Every row gives one point. To make a cloud, some directions were put in groups of two or more. Within a group, all points are equally far from the middle, so they leave a hole (a ring in 2 directions, a hollow ball in 3). The other directions are filled evenly. Then the cloud was stretched, turned, moved and blurred a little. How many holes are there, and how many directions does each take, smallest first?

Cloud (15 x 2)
[[-0.22 -0.03]
 [-0.59  0.07]
 [-0.43 -0.03]
 [-0.66 -0.27]
 [-0.26 -0.13]
 [-0.53 -0.07]
 [-0.30  0.31]
 [ 0.30 -0.43]
 [-0.64 -0.21]
 [-0.86 -0.33]
 [-0.20  0.19]
 [ 0.36  0.20]
 [ 0.43  0.26]
 [-0.60 -0.18]
 [-0.36 -0.32]]
Holes: 0

Cloud (21 x 3)
[[ 0.50  0.62 -0.29]
 [ 0.36 -0.02  0.73]
 [-0.30  0.25  0.67]
 [ 0.39  0.53 -0.20]
 [ 0.73 -0.46 -0.19]
 [ 0.50 -0.64 -0.18]
 [ 0.31 -0.06 -0.13]
 [ 0.35  0.47 -0.51]
 [-0.04  0.00  0.31]
 [ 0.20  0.25 -0.16]
 [ 0.30 -0.72 -0.26]
 [-0.36  0.51 -0.38]
 [ 0.41 -0.37 -0.41]
 [-0.10 -0.29  0.70]
 [ 0.12  0.38  0.28]
 [ 0.18 -0.08 -0.06]
 [ 0.63 -0.33  0.34]
 [-0.26  0.33 -0.14]
 [ 0.39 -0.26  0.35]
 [-0.24 -0.13 -0.30]
 [ 0.01  0.54 -0.34]]
Holes: 0

Cloud (28 x 4)
[[ 0.50  0.07  0.13 -0.65]
 [ 0.62  0.26 -0.56  0.02]
 [ 0.64  0.23 -0.18 -0.50]
 [-0.38 -0.28  0.49  0.02]
 [ 0.24  0.37  0.26  0.54]
 [ 0.12  0.65 -0.06 -0.23]
 [-0.24 -0.43  0.34  0.21]
 [-0.56 -0.12  0.36  0.16]
 [ 0.21  0.37 -0.72  0.09]
 [-0.14 -0.15  0.40 -0.61]
 [-0.38 -0.14  0.46 -0.39]
 [ 0.73  0.06 -0.40 -0.23]
 [-0.22 -0.19  0.52 -0.42]
 [ 0.05 -0.40 -0.40 -0.42]
 [ 0.36  0.02  0.38 -0.61]
 [ 0.69  0.01 -0.26  0.40]
 [ 0.37 -0.40 -0.33 -0.32]
 [ 0.60 -0.22 -0.33 -0.34]
 [-0.26  0.51  0.23  0.18]
 [-0.05  0.37  0.18  0.58]
 [ 0.66  0.02 -0.28 -0.46]
 [-0.52 -0.15  0.44 -0.02]
 [-0.44  0.13  0.11  0.51]
 [ 0.59  0.28 -0.58  0.04]
 [ 0.63 -0.17 -0.33 -0.37]
 [-0.52  0.22  0.25  0.29]
 [-0.57  0.10  0.16 -0.42]
 [ 0.41 -0.34  0.41  0.26]]
Holes: 2 (2, 2)

Cloud (53 x 6)
[[ 0.34 -0.09 -0.75 -0.06  0.55  0.13]
 [ 0.16 -0.07 -0.13  0.57 -0.32 -0.08]
 [ 0.02 -0.56 -0.32  0.39  0.04 -0.71]
 [-0.18  0.32  0.46  0.17 -0.26  0.30]
 [-0.37  0.16 -0.02  0.65  0.30 -0.15]
 [-0.13  0.45 -0.10 -0.05 -0.21 -0.21]
 [-0.71 -0.30 -0.14  0.04  0.20  0.07]
 [-0.67 -0.28 -0.33  0.41 -0.30  0.35]
 [ 0.22 -0.21 -0.64 -0.25  0.90 -0.13]
 [-0.04 -0.65 -0.23  0.19 -0.14  0.05]
 [-0.60  0.09  0.37  0.01 -0.45 -0.48]
 [-0.31  0.34  0.59 -0.38  0.31 -0.11]
 [-0.26  0.40 -0.04 -0.24  0.76 -0.53]
 [ 0.19 -0.03 -0.52  0.65  0.09  0.04]
 [-0.85 -0.14  0.18  0.21 -0.07 -0.36]
 [ 0.14  0.09  0.28 -0.08  0.35 -0.26]
 [-0.52 -0.38 -0.54 -0.23 -0.55 -0.42]
 [-0.02 -0.73  0.18  0.42 -0.21  0.60]
 [ 0.55 -0.03 -0.31 -0.40 -0.10  0.54]
 [-0.78  0.01 -0.17  0.65 -0.16 -0.19]
 [ 0.14  0.67 -0.55 -0.11  0.28  0.12]
 [ 0.30 -0.35  0.39  0.11  0.61  0.61]
 [-0.06  0.25 -0.50  0.56 -0.18 -0.28]
 [ 0.35  0.07  0.06 -0.40  0.38 -0.21]
 [-0.73 -0.28 -0.41 -0.13  0.20 -0.33]
 [-0.63  0.21 -0.10  0.31  0.42  0.53]
 [-0.52  0.42 -0.34 -0.17  0.38  0.11]
 [ 0.04 -0.04 -0.31  0.23  0.48 -0.65]
 [ 0.16 -0.40 -0.58  0.12 -0.17  0.31]
 [-0.69  0.03  0.01  0.27 -0.04  0.32]
 [-0.45 -0.24 -0.08 -0.14  0.02  0.59]
 [-0.38 -0.52 -0.24 -0.28  0.21 -0.12]
 [-0.67 -0.18 -0.09  0.40 -0.54  0.44]
 [-0.64 -0.07  0.32  0.48 -0.74  0.58]
 [-0.65  0.00  0.57 -0.06  0.49  0.60]
 [-0.47 -0.45 -0.21 -0.08 -0.62  0.02]
 [-0.24 -0.52 -0.74  0.55 -0.19  0.51]
 [ 0.06 -0.34 -0.56  0.77  0.13 -0.34]
 [ 0.00 -0.34 -0.14 -0.48  0.08  0.52]
 [ 0.19 -0.36 -0.15 -0.33  0.38  0.42]
 [-0.90 -0.53  0.71  0.10 -0.05 -0.23]
 [-0.48 -0.32 -0.08 -0.52 -0.14 -0.11]
 [-0.03  0.27  0.10  0.11 -0.64 -0.31]
 [ 0.50  0.11 -0.95 -0.01 -0.09  0.27]
 [-0.22 -0.59  0.00  0.10  0.16  0.58]
 [ 0.20 -0.44  0.00  0.17  0.39  0.15]
 [-0.72 -0.26 -0.39  0.33  0.05  0.22]
 [-0.46  0.27  0.50 -0.29  0.44 -0.21]
 [ 0.23 -0.32 -0.25  0.42 -0.15  0.00]
 [-0.45 -0.59 -0.18 -0.23  0.09 -0.27]
 [ 0.34  0.14  0.49 -0.22  0.26  0.23]
 [-0.82  0.01 -0.29  0.60  0.28  0.06]
 [-0.21 -0.68  0.22  0.20  0.01  0.65]]
Holes: 1 (2)
